Rows are points. Two turns around zero, p and q, are shown by what they do to some points. Write where each new point lands after one turn and then the other. Backwards means that the second turn is done in reverse. Each puzzle has new turns, and all numbers are rounded.
In the rows, 128 means zero.

Turn p:
[126 157] -> [ 99 133]
[135 149] -> [109 140]
[102 145] -> [106 107]
[125  65] -> [189 111]
[151 124] -> [137 149]
Turn q:
[135  98] -> [101 113]
[138 133] -> [136 120]
[129 183] -> [181 142]
[110  98] -> [ 94 137]
Where do these land?
q, then p: [147  88] -> [149  89]
p, then q: [129 155] -> [128 155]
p, then q backwards: [151 141] -> [102 128]
q, then p: [138 145] -> [137 145]
q, then p backwards: [ 76 111] -> [165 168]

Turn p:
[128 130 115 147] -> [132 121 117 146]
[138 155 159 113] -> [ 99 159 133 116]
[104 111 124 138] -> [129  99 137 134]
[141 157 102 111] -> [130 142  89 112]
[144 151 119 139] -> [124 144 105 141]
[ 92 104 195  94] -> [ 93 119 197  91]
[150  88  82 154] -> [189 113 117 156]
Turn q:
[157 102 119 101] -> [141  87 120 107]
[ 94 161 104 118] -> [136 174 102 119]
[145  94 114 136] -> [118  92 114 137]
[152 143 116 130] -> [155 123 124 141]
[ 91 141 186 155] -> [ 90 166 179 137]
Where do these land?
q, then p backwards: [158 119 116  99] -> [113 106  96 112]
q, then p: [118 143 115 114] -> [130 139 107 118]
q, then p: [117 105  96 122] -> [150 101 108 118]
q, then p backwards: [132 139 207 104] -> [123  81 188  94]
p, then q: [119 122 128 192] -> [ 91 121 132 181]
p, then q: [126 140 106 138] -> [127 121 105 139]

Turn p:
[165  92 122 113 165  94 175 148] -> [152 119 187 148  82 139 162 120]
[123 111 123 149 156 140 106 170] -> [136  82 134 145 146 145 132 156]
[ 91 125 128 118  76 111  99 105] -> [103 157  89  89 122 114 123 160]
[167 138 119  96  82 145 105 148] -> [132 144 109  93 131 191 124 113]
[ 87 161 150 107 162 117 107 113] -> [100  89 117 106 127  82 115 109]
[142 139 107 169 119 144 100 114] -> [150 140 120 134 159 134  86 145]
[108  94 104 117 108 145 172  92] -> [156 173 103 142 116 101 170 127]
[110 129 172 135 140 120 114 106] -> [ 94 116 114 143 110 103 104 128]
[158 164 127 148 145 135 172 157] -> [127 131 179 151 161 143 135  93]
Turn q:
[110 133 103 149  62 131 132 178] -> [159  88  71 107 126  86 136 143]
[128 156  71 139 115 146 108 113] -> [140 109  88 147 116 139 132  78]
[106 106 159 114  81 126  78 125] -> [114  93 134 108  93 102  74 143]
[134 116 146 155 166 174 114 164] -> [109 127 111 163 181 141 104 158]
[153 111 154  84 171 143 130 126] -> [118 136 172 121 151 178 115 143]
[144 130 129 105 167  99 115 161] -> [128 169 119  97 142 162 114 141]
[130 100 128 137 154 139 152  76] -> [111 135 178 153 146 120 142  97]
[146 148 104 152 115  92 162 107] -> [163 157 127 135 110 106 166 104]
[101 124 152  93 151 103 136 107] -> [ 90 145 162 101 109 139 139 132]
[127 156 136 152  98 127 153 122] -> [146 122 120 150 104 105 157 141]
Where do these land?
p, then q: [114 160 153 135 121 160 149 152] -> [ 82 142 135 148 142 122 151 107]
p, then q: [127 128  90 161 141  71  96 150] -> [129 134 131  95 144 149  87 191]
q, then p: [149  65 117 118  98 133 116 128] -> [131  98 122 123  67 137  98 129]
p, then q backwards: [ 98 179 136 154 137 144 113 139] -> [107  76 118 143 143 157 120 146]
q, then p: [114  96 106  93 113 111 115 118] -> [126 127  95 107  84 120 130 115]
q, then p: [130  89  93 118 113 117 131  91] -> [123 143 115 129  75 105 104 112]
q, then p: [111 171 179 145 141 118 171 143] -> [ 95 136 170 135 176 142 172 130]
p, then q backwards: [157  90 144  96 106 138  94  85] -> [135 184 117 122 110 100  77 139]
p, then q: [145  89 124  83 146 139 124 124] -> [175  94 147 129 133 112 134 111]
q, then p: [143 186 114 146 132 119 145 148] -> [158 160 154 131 169 143 138 112]
p, then q: [119 155 153 159 160 158 154 129] -> [ 97 171 137 155 135  96 121 110]
